Each point is reached from the start by the listed moves, each made once or not at all, plus a little noise. Is the number of moves made odd or even? Then give how often each move was made.
(in the rows, 128 means zero)

Moves:
(1): [194 109 118]
(2): [141 165 109]
Start: [141 130 114]
Points:
[221 154  84] => even (1, 1)
[145 129 111] => even (0, 0)

Moves:
(1): [211 148 144 160 140 137 145]
(2): [119 177 141 139 142 139 120]
(3): [109 107 171 118 146 109 154]
(4): [116 115 131 210 134 138 157]
Start: [136 145 164 118 113 158 109]
Points:
[219 168 178 151 126 166 132] => odd (1, 0, 0, 0)
[106 115 211 190 138 149 167] => even (0, 0, 1, 1)
[116 180 181 210 132 176 133] => even (0, 1, 0, 1)
[131 193 180 124 128 169 103] => odd (0, 1, 0, 0)

Moves:
(1): [183 133 134 127 146 132 140 117 138 140 128]
(2): [125 192 127 133 153 113 144 155 130 126 109]
(3): [129 131 198 146 121 117 101 108 144 100 120]
(4): [134 132 110 183 159 130 132 130 146 119 141]
(5): [115 110 149 103 182 143 137 119 138 108 117]
(6): [131 141 131 131 113 221 129 128 137 134 108]
(7): [116 132 140 135 131 127 169 132 110 153 131]
(8): [142 120 166 124 140 139 113 194 104 124 130]
(9): [123 115 123 122 112 118 140 138 174 133 135]
Start: [148 142 114  93  96  97  94  99 135 121 100]
Points:
[162 187 128 137 137  91 115 200 175 106 103] => even (0, 1, 0, 1, 0, 0, 0, 1, 1)
[197 193 243  81 168 185  95 162 204  95  53] => odd (1, 1, 1, 0, 1, 1, 0, 1, 1)
[197 124 140  66 138 199 128  90 203 126  78] => even (1, 0, 0, 0, 1, 1, 0, 0, 1)
[136 170 229 140 197  85 130 177 183  86  86] => odd (0, 1, 1, 1, 1, 0, 1, 1, 1)
[213 199 204 158 161  80  95 170 203  94  90] => even (1, 1, 1, 1, 0, 0, 0, 1, 1)
[202 134 169  93 117 105 147 173 154 159 122] => even (1, 0, 0, 0, 0, 0, 1, 1, 1)
[154 196 144  86 103 179 106 205 165 129  72] => even (0, 1, 0, 0, 0, 1, 0, 1, 1)

Moves:
(1): [197 133 138 134 142 128 141 112 113 123 141 126  84 119 148]
(2): [ 97 174 123 138 130 117 105  83 120 138  78 113 123  78 136]
(3): [110  90 197 137 109 104 127 120 141 143 121 106 125 138 142]
(4): [131 143 138 180  94 130  93 131 132  70 146 134 134 116 123]
(5): [127 133 136 146 171 143 118 125 135 115 113 114 109 128 138]
(6): [114 135 145 124 124 170 140  91 132 131 134 129 126 154 103]
(7): [ 97 143 136 141 143 121 196 129 119 140 108 152 143 130 117]
(8): [161 168 159 105 111 177 114 195 109 148 102 112 162 142 131]
(9): [118 122 115 110 117 120 137 129 210  94 110 131 112  89 152]
(10): [154 150 140 176 121 136 105 141 155 193 138 166 116 135  93]
(11): [152 176 130 124 130 115 123 150 149 166 192 116 134 143 124]
(12): [ 91 127 141  87 141 101 116 109 102 128 142 191 137 135 124]
Start: [134 145 123 161 123 123  94 136 122 129 159 129 190 131  85]
Points:
[110 202 246  89 127 152  73 161 204 161 181 128 197 165 102] => odd (0, 0, 1, 0, 1, 1, 0, 1, 1, 0, 1, 1)
[116 233 235 188 127 104  40  32 207  84 189 137 119  79 120] => odd (1, 1, 1, 1, 1, 1, 0, 0, 1, 0, 1, 1)
[ 48 150 238 186 149 114 127  88 222 176 131 220 159 144  61] => odd (0, 0, 1, 0, 1, 1, 1, 0, 1, 1, 0, 1)
[127 217 188 202  79 209 128 170 103 104 132 144 240 158  47] => even (0, 0, 0, 1, 0, 1, 1, 1, 0, 0, 0, 0)

Moves:
(1): [162 148 130 128 110 105 152 133 116 138  93 120 128 139 111 126 145 142
 134 120]
(2): [117 158 116 138 158 113 113 122 146 121 129 142 134 139 126 138 130 145
 139 139]
(3): [126 115 158 139 138 136 144 148 122 133 136  98 126 158 136 135 128 153
 120 109]
(4): [124 142 133 164 120 138 146 107 132 116 127 115 150 120 131 135 121 118
 143 123]
(5): [137 119 138 154 134 139 147 140 130 129 138 133 121 115 142 120 125 122
 145 140]
(6): [155 143 145 117 137 158 109 132 133 132 132 123 149 126 123 125 100 123
 121 100]
(7): [111 150 121 122 111 140 154 133 116 139 128 124 143 111 125 121 132 135
 137 127]
(8): [116 142 114 154 123 118 114 167 107 121 147 120 117 130 119 130 102 129
 108 150]
(9): [124 121 122 140 120 133 136 140 153 135 127 130 121 124 104 112 137 114
 117 101]
(10): [146 111 113 129 116 127 125 120 140 154 137 138 131 141 133 128 116 138
 118 134]
(11): [130 134 136 118 114 125 124 120 145 125 146 136 125 130  88 151 115 126
 130 133]
(12): [129 137 153 130 121 125 127 133 137 134 115 151 113 122 148 124 123 132
 106 142]
(13): [134 131 151 134 135 105 108 141 111 147 176 144 156 121 115 104 175 122
 125 121]
(14): [140 131 129 124 105 124 143 145 137 123 129 134 135 163 139 132 141 118
 122 139]
(15): [134 127 116 125 115 131 114 138 136 111 130 126 126 105 135 147 128 144
 132 124]
(16): [124 127 139 137 137 119 142 146 138 122 114 145 155 111 111 145 135 122
 102 143]
(17): [142 130 129 130 128 144 115 114 139 139 120 117 128 129 122 136 151 124
 117 146]
(18): [123 123 143 112 131 150 125 105 114  92 118 156 107 143  95 100 128 173
 140 125]
(19): [107 114 145 146 112 130  88 132 123 143  90 124 132 150 120 128 138 119
 164 144]
(20): [143 129 129 131 130 100 134 131 146  99 124  96 144 130 132 107 105 149
 141 139]
Start: [146 133 111 154 114 128 143 128 128 146 113 139 107 145 130 145 156 138
 138 123]
Points:
[207 213 222 180 119  68 142 214 141  95 136 168 161 218  33 126 145 237
  91 148] => even (1, 1, 1, 0, 0, 1, 0, 1, 0, 0, 1, 1, 1, 1, 0, 1, 0, 1, 0, 1)
[148 156 249 226  82 168 149 157 150 137 133 133 158 155  52  70 145 185
 192  90] => even (0, 0, 1, 1, 1, 1, 1, 0, 1, 0, 1, 1, 1, 0, 0, 0, 0, 1, 1, 1)
[131 217 146 187  96 112  78 176 155 135 101 134 139 159  85 147  78 166
 161 171] => even (0, 1, 0, 0, 0, 1, 1, 1, 0, 0, 1, 1, 0, 0, 0, 0, 0, 0, 1, 1)

Moves:
(1): [147 131 135 122 121 117 137 156 138 138 126 111 129 116 136 144 126 134
 145 138 141 134 115 107 112 155 127]
(2): [143 145 137 125 118 132 114 135 125 137 135 133 121 137 113 146 129 137
 140 118 126 117 114 141 120 137 115]
(3): [119 113 132 121 140 127 116 134 134 121 126 134 137 121 124 143 129 123
 125 141 130 121 144 133 110 133 138]
(4): [126 131 139 141 126 124 130 124 125 122 127 147 149 144 123 133 129 129
 115 108 123 120 128 120 125 130 125]
(5): [141  95 134 134 147 121 138 141 121 129 137 123 122 113 112 119 115 133
 139 134 117 117 121 134 148 123 128]
(6): [133 128 134 131 124 141 121 144 138 125 119 123 127 141 117 135 133 128
 124 111 138 119 120 115 127 122 107]
(7): [125 143 144 120 115 141 147 130 152 118 103 140 120 116 142 123 115 135
 150 132 120 115 127 111 135 106 149]
(8): [131 144 138 114 120 121 126 132 130 160 123 141 120 143 148 114 137 148
 152 119 121 123 148 123 137 121 129]
(9): [129 112 104 136 125 108 103 122 140 139 119 123 112 102 137 129 120 121
 101 127 138 131 125 118  98 123 143]
(10): [117 126 134 132 120 119 125 119 118 141 131 165 127 125 132 117 130 158
 145 156 129 159 105 136 145 124 122]
(11): [129 127 126 137 133 145 144 133 137 146 154 134 119 130 136 126 116 120
 137 124 137 141 125 121 110 130 123]
(12): [120 118 120 135 143 114 137 132 111 118 122 127 119 122 129 113 130 125
 149 133 131 106 117 120 129 131 118]
(13): [109 102 134 107 122 144 128 142 130  90 119 138 138 143 147 132 131 144
 127 121 106 139 119 149 135 106 127]
(14): [127 110 115 117 119 118 128  98 128 128 136 136 136 142 114 135 124 113
 140 129 120 138 128  98 136 152 126]
(15): [122 122 134 131 129 141 145 113 120 128 126 130 128 136 129 134 116 145
 103 117 142 123 132 136 134 130 121]
(16): [122 132 121 125 108 121 139 145 107 144 121 131 117 112 128 146 117 109
 122 122 129 132 123 129 125 131 121]
(17): [122 120 123 123 143 130 118 128 124 120 102 129 131 131 142 139 124 124
 139 131 111 130 136 146 131 125 129]
(18): [117 129 131 120 120 121 124 116 119 140 102 131 131 122 114 130 134 138
 147 132 128 128 135 149 102 135 127]
(19): [134 151 141 111 137 110 115 122 127 131 137 118 137 124 120 124 121 138
 134 122 147 135 126 119 111 121 113]
(20): [132 125 129 150 122 143 116 142 107 113 147 114 128 114 108 140 114 143
 145 123 118 115 130 128 124 127 142]
(21): [128 127 114 123 150 125 128 132 126 132 129 116 135 118 119 132 126 133
 128 136 121 121 125 138 120 123 133]
(22): [147 131 115 125 123 119 132 150 131 137 130 141 116 132 118 123 122 137
 149 136 113 130 139 137 121 112 120]
(23): [137 128 131 123 129 148 137 123 114 118 133 134 143 117 139 133 137 131
 132 124 119 119 127 124 124 126 124]
(24): [116 124 108 130 115 137 112 107 145 121 133 143 141 130 129 138 127 111
 146 113 131 132 129 144 154 136 114]
Start: [106 122 117 129 137 136 125 150 121 139  95 127 132 121 141 120 115 133
 127 130 128 150 126 124 111 133 138]
Points:
[110  28 105 135 154 193  86 203 112 115 112 157 149  75 139 210  73 202
 182 124 108 147  73 173  85 132 111] => odd (1, 1, 1, 0, 1, 1, 0, 0, 1, 1, 1, 0, 1, 0, 1, 0, 1, 0, 0, 1, 1, 0, 1, 1)
[ 67  58  82  69 159 107  93 133  99 125  57 128 152 100 145 177  76 130
  93 130 125 171 132 141  62 129 140] => odd (0, 0, 1, 0, 0, 0, 0, 0, 1, 0, 0, 0, 1, 1, 1, 1, 1, 0, 1, 0, 1, 0, 0, 0)
[110 103 115  71 135 162 138 226 160 109  49 165 151 108 180 142 120 170
 243 129  87 103 129 117 108  95 117] => odd (1, 0, 1, 0, 0, 1, 1, 1, 0, 0, 0, 1, 1, 0, 0, 0, 0, 0, 0, 0, 1, 1, 1, 1)
[ 88  97 150 104 140 149 123 207  89  94  30 131 159  87 105 164  69 179
 194  92  75 112 110 152  89  78 125] => odd (0, 0, 0, 1, 1, 1, 1, 0, 0, 0, 0, 0, 1, 0, 0, 1, 1, 1, 1, 1, 1, 0, 0, 0)
[130  82 132 124 117 163 129 142 123 192 140 249 151 168 110 154  97 182
 208  99 105 150 126 125 139 145  61] => odd (0, 1, 1, 1, 1, 1, 0, 1, 0, 1, 1, 0, 0, 1, 1, 0, 0, 0, 0, 0, 0, 1, 1, 1)
[116  95 113  71 121 136 169 187  86 148  60 174 165 149 177 175 100 171
 168 104  64 158 143 126 105 137 112] => odd (1, 0, 0, 1, 0, 0, 0, 1, 0, 0, 0, 0, 1, 1, 1, 1, 1, 0, 0, 0, 1, 1, 1, 0)

Moves:
(1): [122 119 127 132 138 137 121 123 161 133 130 118 132 121 137 134 134 131
 108 119 119 128 134 120 146 124 142]
(2): [138 136 127 144 122 128 131 139 129 115 134 131 139 121 126 117 136 132
 151 138 118 112 131 101 132 123 129]
(3): [127 120 133 129 139 122 134 135 136 118 141 132 130 146 116 122 126 119
 125 140 129 126 133 133 139 127 133]
(4): [100 135 128 145 147 108 128 129 111 121 132 115 124 125 137 121 113 150
 124 131 107 127 143 124 130 131 140]
(5): [122 123 142 130 126 124 118 137 132 126 118 119 131 132 134 116 130 125
 136 136 127 147 120 124 124 122 128]
(6): [147 129 115 151 130 132 139 130 128 116 128 119 123 151 113  97 148 146
 130 116 116 125 145 110 142 140 138]
(7): [121 119 115 129 130 122 120 144 132 133 108 110 130 141 127 118 113 116
 120 138 117 124 128 129 115 127 131]
(8): [122 138 128 133 133 121 114 131 123 133 127 117 129 154 133 115 121 119
 132 132 126 119 145 128 128 131 125]
(9): [132 126 120 127 142 124 116 138 124 135 141 130 118 134 125 116 127 117
 137 120 111 134 121 134 107 126 140]
(10): [119 129 109 129 126 134 130 118 111 126 124 148 105 139 121 133 147 123
 127 124 138 150 142 122 131 113 145]
(11): [126 122 110 125 124 132 133 118 126 124 133 125 127 137 147 130 125 136
 126 133 130 124 132 132 123 128 132]
(12): [130 132 126 125 131 104 149 117 114 137 138 142 133 147 133 136  92 122
 107 129 118 139 141 104 137 132 127]
(13): [145 103 129 137 116 119 141 112 152 131 137 117 113 125 130 134 116 121
 137 128 112 139 121 124 131 152 120]
(14): [138 142 142 117 116 131 107 134 115 143 145 123 121 146 139 139 110 117
 139 125 136 127 118 144 124 111 128]
(15): [107 132 124 113 111 131 127 106 118 132 136 110 142 120 113  86 129 120
 138 124 136 129 121 131 128 119 146]
(16): [141 126 132 127 122 123 131 122 139 137 116 142 123 128 122 126 140 134
 127 136 126 116 116 124 130 112 123]
(17): [114 109 129 121 131 149 138 127 127 140 131 133 146 120 127 136 113 128
 128 132 120 131 113 114 141 129 109]
(18): [117 132 117 133 132 148 124 119 132 129 123 131 146 134 148 136 124 120
 143 127 126 136 115 139 127 109 142]
(19): [119 131 117 134 133 118 141 130 127 143 143 119 121 127 131 121 142 141
 135 143 106 136 129 136 146 124 118]
(20): [128 116 112 136 114 117 107 137 117 127 128 118 120 144 138 145 138 111
 122 112 123 136 132 127 132 133 122]
(21): [137 122 137 108 130 122 133 139 124 134 116 139 150 133 128 124 117 128
 114 145 111 127 141 116 128 140 142]
(22): [146 138 136 114 124 128 115 127 112 128 130 134 137 115 133 128 126 139
 131 139 128 139 143 115 140 119 133]
(23): [137 125 141 127 140 130 130 129 130 126 134 129 118 121 129 129 133 124
 126 142 128 132 115 126 120 127 126]
(24): [121 129 131 134 121 149 125 128 130 117 123 129 130 127 131 122 127 136
 118 132 123 132 128 119 130 122 119]
Start: [125 132 141 125 118 112 106 121 140 148 121 116 132 142 124 137 130 132
 135 115 128 126 117 121 148 129 135]
Points:
[113  84 100 129 132 129 111 119 150 175 143  79 142 206  97  27 123 127
 122 157  30 174 168  60 206 130 181] => even (1, 0, 1, 0, 0, 1, 1, 1, 1, 1, 0, 0, 1, 0, 1, 0, 1, 0, 1, 0, 1, 1, 0, 1)
[ 90 163  95 139 102 108 111  82  86 179 154  85 126 249 156  67 120 124
 169 124 109 179 146 111 178  79 184] => even (0, 0, 0, 0, 1, 1, 0, 1, 0, 1, 1, 1, 0, 1, 1, 0, 0, 1, 1, 0, 0, 0, 0, 0)
[103  94 117 176 115  83 124 128 135 157 155  80 126 140 145 144 120 147
 163 129  43 140 115  79 193 150 107] => even (0, 1, 0, 1, 0, 0, 0, 0, 0, 0, 0, 0, 1, 0, 0, 0, 1, 0, 1, 1, 0, 0, 0, 0)
[102 149  71 168 146  64  96  98  79 151 183  82 104 209 150  51 148 153
 141 126  39 167 197  42 196 108 207] => even (1, 1, 0, 1, 0, 1, 0, 1, 1, 1, 1, 1, 0, 0, 1, 0, 0, 0, 1, 1, 0, 1, 1, 0)
[105 122 147 113 155  74 125 126  86 158 135  90 181 212 106  38  52 135
 102 176  59 135 175  45 188 142 176] => odd (0, 0, 1, 1, 0, 1, 1, 1, 0, 0, 0, 1, 0, 0, 1, 0, 1, 0, 0, 0, 1, 1, 1, 0)
[ 96 132  98 158 170  80 102 140 113 155 104 105 124 234 128  76  89 143
  71 125  34 155 205  48 158 133 203] => even (1, 0, 0, 1, 0, 1, 1, 1, 1, 1, 0, 1, 0, 0, 0, 0, 0, 0, 0, 0, 1, 0, 0, 1)
[107 154 122 153 103 108  51 121  89 165 146  66 131 191 153  54 146 150
 181 120  58 176 110 112 171  62 174] => even (0, 0, 0, 1, 1, 1, 0, 0, 1, 0, 0, 0, 0, 1, 1, 1, 0, 1, 1, 1, 0, 1, 0, 1)
[ 90 149 112 130 110 122  89 113  91 178 137  56 146 197 143  38  99 179
 145 163  64 123 141  89 195  85 139] => even (0, 0, 0, 1, 0, 1, 1, 1, 0, 0, 1, 0, 0, 1, 1, 1, 1, 0, 1, 0, 0, 1, 0, 1)
